Each row is a point. Two turns around zero, p and q, are shown by what they do to some points. Write where each new point lands after one turn and then the other. Backwards means that the second turn is done in reverse. Each puzzle has new turns, and all numbers are rounded.

Turn p:
[-14 -29] -> [ 15 -29]
[24 27] -> [-7 35]
[38 10] -> [15 36]
[-48  -8] -> [-22 -43]
Turn q:
[30 34] -> [-2 45]
[-39  -2] -> [-27 -28]
[  8 -32] -> [ 28 -18]
Where do these land?
p, then q: [-20  21] -> [-18 -23]
q, then p: [32 44] -> [-48  26]
q, then p: [-13 -21] -> [ 22 -10]
q, then p: [  1 -44] -> [44  7]

Turn p:
[-21 -15 -21] -> [-11 -31  -3]
[ 6 19  0] -> [ -5  16 -11]
[18  0 34] -> [18 26 22]
[ -6 -21 -18] -> [  5 -28  -3]
[-23   4 -13] -> [-22 -14  -5]
[26 13 18] -> [16 30  0]
Turn q:
[-9  6  2] -> [-10  -2  -5]
[ 7  8 33] -> [-17  26  15]
[  4 -42   2] -> [ 15 -19  35]
[ -8  26 -22] -> [ -1  -3 -35]
[  7   2 -15] -> [ 13  -2 -10]
Where do these land?
q, then p: [ 6 21 10] -> [-19   6 -14]
q, then p backwards: [  3 -48  -2] -> [ -6 -44  18]
q, then p backwards: [-12   3   2] -> [-10   3  -6]
p, then q: [  3  24 -10] -> [  0 -11 -24]

Turn p:
[17 40  5 16] -> [ 0 34 30 -8]
[-20 -33   2   4] -> [ -5 -28 -15  22]
[-26  26  -1 -16] -> [-27  23 -17  -7]
[-19  -8  19 -22] -> [-27 -17 -13  -9]
[ 48 -25 -25  18] -> [ 59 -13  14   2]
Turn q:
[-48 -28   1  48] -> [ 10 -53   6  49]
[ 13  19 -33 -22] -> [-11  12 -34 -27]
[-25 -33  -5  11] -> [ 23 -35   2  11]
[ -3  19   9 -14] -> [-19   5   9 -13]
[36  3  7  3] -> [ 9 36  0  3]
[ 37  31   8 -18] -> [-17  46   0 -18]
[-11 -13  13  -7] -> [  8 -12  17  -5]
Where do these land?
q, then p backwards: [ 24   1 -34  -7] -> [ -7   6 -32 -26]
q, then p: [-44 -31   0 -13] -> [ 13 -53  -4  -4]
q, then p: [29 28  1 32] -> [-9 43 11 25]
p, then q: [  0 -31   6  -8] -> [31 -9 -5  1]
p, then q: [-9 33 26 -5] -> [-29 -22  20 -12]

Turn p:
[-4  8 23  8  7 19] -> [-7  1 13 25 10 12]
[ 24  -8   3 -14  -4  -5] -> [ 22   3  10 -16  -3   9]
[ 12 -14 -17   3   6  -2] -> [  1  -9   2 -14 -20   1]
[-16  19 -14  -5  -3  -1] -> [-11  -1 -24  -2  11  -1]
[-25  28 -10  22  -6 -14] -> [ -9  -3 -35  23   4 -19]
[  3 -17  16   3  -9  16] -> [-3 18 22  5 -6  6]
[  5 -16  -1 -17   9 -13] -> [  7  -8  13 -22   3  -8]
Turn q:
[ -7 -14   0   4  -6 -10] -> [ -7  -5 -10   7   5 -12]
[  8 -22   2  -3   5   9] -> [  9 -14  11   9  10  -9]
[  1 -10   1  -1 -11  14] -> [ -2 -17   3   8   1   6]
[ -4   0   8 -12  30 -19] -> [  7  21  12  -7  -5 -28]
[-48  13 -16   0  16  14] -> [-45  22  24   3  -4   6]
[ 25 -11  -2  11  -6   6] -> [ 20 -12  -6   5  16   8]
[ -7  17 -18 -10 -12  -9] -> [-16   1  -9 -24  -4   7]
[15 12  8 10 -4 -5] -> [ 16   7 -13  -1  -3  10]
[ 16  15  16   0 -12   0] -> [ 18  -2 -12  -2 -16  12]
Where do these land?
p, then q: [-12  -7  11  -1  -7 -10] -> [ 5 16 -8 -5 -6 -8]
p, then q: [-12   7   6  -7   8 -16] -> [  5  10   2  -2  10 -19]
q, then p: [ -2  -2   9  12  12 -14] -> [ 10 -10 -17   8  -2  -2]
q, then p: [-4 -6  7 -7 13 20] -> [ 8  9 16 18  3 -4]
q, then p: [ -4   4 -23   3 -10  42] -> [-31   6  33  12   6  13]
p, then q: [ -3  -9 -19  -6  -8 -16] -> [ -6  -8  -6 -24  -3 -10]
q, then p: [38 13  9  6 -8 -7] -> [ 15  -4  -3 -19 -17  31]

Turn p:
[ 16   8  -1  11   9 -15  -6 -11  14] -> [ 26  -5   5  -5 -11   4  14   0  -4]
[  7 -13  19   8  13 -20 -14  -3   8] -> [ 21 -17  17   6   0 -19   6   0  -7]
[ 18 -16 -15  13 -18  15  15  10   6] -> [-14 -23 -14  13  -3  27   6  -5   4]
[-15  15  11  -5  -1  15   2   6 -20] -> [-11  24   4   8   7   0 -18   9   2]
[ -9   9  -9 -14  -5   8  15  12   5] -> [-16   4  -9 -15   3   8  -6  11  11]
[-13   3  15   6   3  15  -9 -12   4] -> [  5   7  16   0  -2   1 -21 -12  -1]
[ 16 -21  -9 -19  10 -15  16   1 -12] -> [ -5 -10  -9  -1  28  -7  29   2   2]
[ -7  14  -9   1   2  18 -19   8  13] -> [  9   6 -11  -4 -17   1 -21  -4  16]
[  5  -9  17   0 -16  -4  -5 -10  -9] -> [  0  -5   3   9   7  -3  -5  -4 -25]
[-16  10 -17   1   2 -16   5  -1  -9] -> [-13  17   0  -9 -12  -9  16   3   2]
Turn q:
[ -3 -13   0  13   5  11 -10  -7  14] -> [-3 19  5 -3 -8 16  6 -6  8]
[ 13   8 -14   3  23  13   3  -5 -23] -> [ -2  19  -8  12  28 -12   5  13  -1]
[  1   7   7  10 -16   5  16  11  -7] -> [  7 -16   2  -6  -3   0  10  21  -1]
[-26   1  -1 -11 -18   4   1  -1  -5] -> [  1 -10  -2  -3 -18 -13  18 -10 -13]
[ 13  16   5   3   9 -27  -9  19  15] -> [  1  -8   1 -15   2  -6 -35   1  20]
[ -6 -11 -15  15   2 -15  15  16  17] -> [  9 -10 -16   1  -9   9   1  -2  31]
[ 12   0  -9 -11 -11   9  -5   4  -2] -> [ 12   5  -9   0  -1   2  -6   4 -17]
[ 13 -23   0  -6  21  12   1   9  -4] -> [-15  11 -21   2  16  19  -1   2  -3]
[ -5  -4   8 -13  -9  -1   2 -18 -23] -> [-11  -8   8  18   0  -8   8  -1 -23]
[  8  11   7 -15   8   5  -9 -15  14] -> [  4   8  15  -7  13   3 -10 -18 -10]
[-20   8  12  12 -14 -16  -4 -12   6] -> [ -3 -11  25   0 -21  -9   4  -6   9]
Where do these land?
p, then q backwards: [ -6 -11  -9  -5  -5  -2  -8  -8  -8] -> [-12  -1  -4 -14   8  -1  -5  -2  -4]
p, then q backwards: [ 18  11 -11   9   4   3 -14   5 -39] -> [  4 -19 -36   6   5   9  -2 -17 -18]
p, then q: [ -9  14  12   9  18   1 -12   4   7] -> [  3  -5  13 -13  -5   7 -23   6  -4]
q, then p: [ -7  14   9  -5 -10  -6   4  10   5] -> [ -2 -13  -6  -2  14 -12   2  -2  -9]
q, then p backwards: [ -3   0  10 -16  -2  -9  43   5  -3] -> [ 26 -35   2  -5  -3  -4   9   7  14]
q, then p backwards: [ -6 -48 -22   7  -6 -10 -11  -6   1] -> [  7  10 -29  31 -17  20 -11  10 -17]
p, then q: [ -8   9 -20   8   3   4 -10  -1   8] -> [22 -3  8  1 -9  1 -1 -7 -9]
q, then p: [11  3  4  8  0 -9  6 -3  7] -> [ 10 -11   3   5   0  -1 -10  -2   5]
p, then q: [ 18  -1   3  -5   1  32 -12   9   5] -> [ 8 36 -2 -1 -2 12 -8 -1  6]
q, then p: [ -5 -14   8 -15  -3  -9  -9   4   3] -> [-10   8  -4   1  -2  -6  -5 -19  -9]
p, then q backwards: [  2  13   7  -3   8  -8   1 -11   7] -> [ 4 13  0  4 -8 14 -3  0  8]
p, then q: [-4 10 10  9 -8 12 21 -9  7] -> [-10   8   5 -19   2   1  13   2 -19]
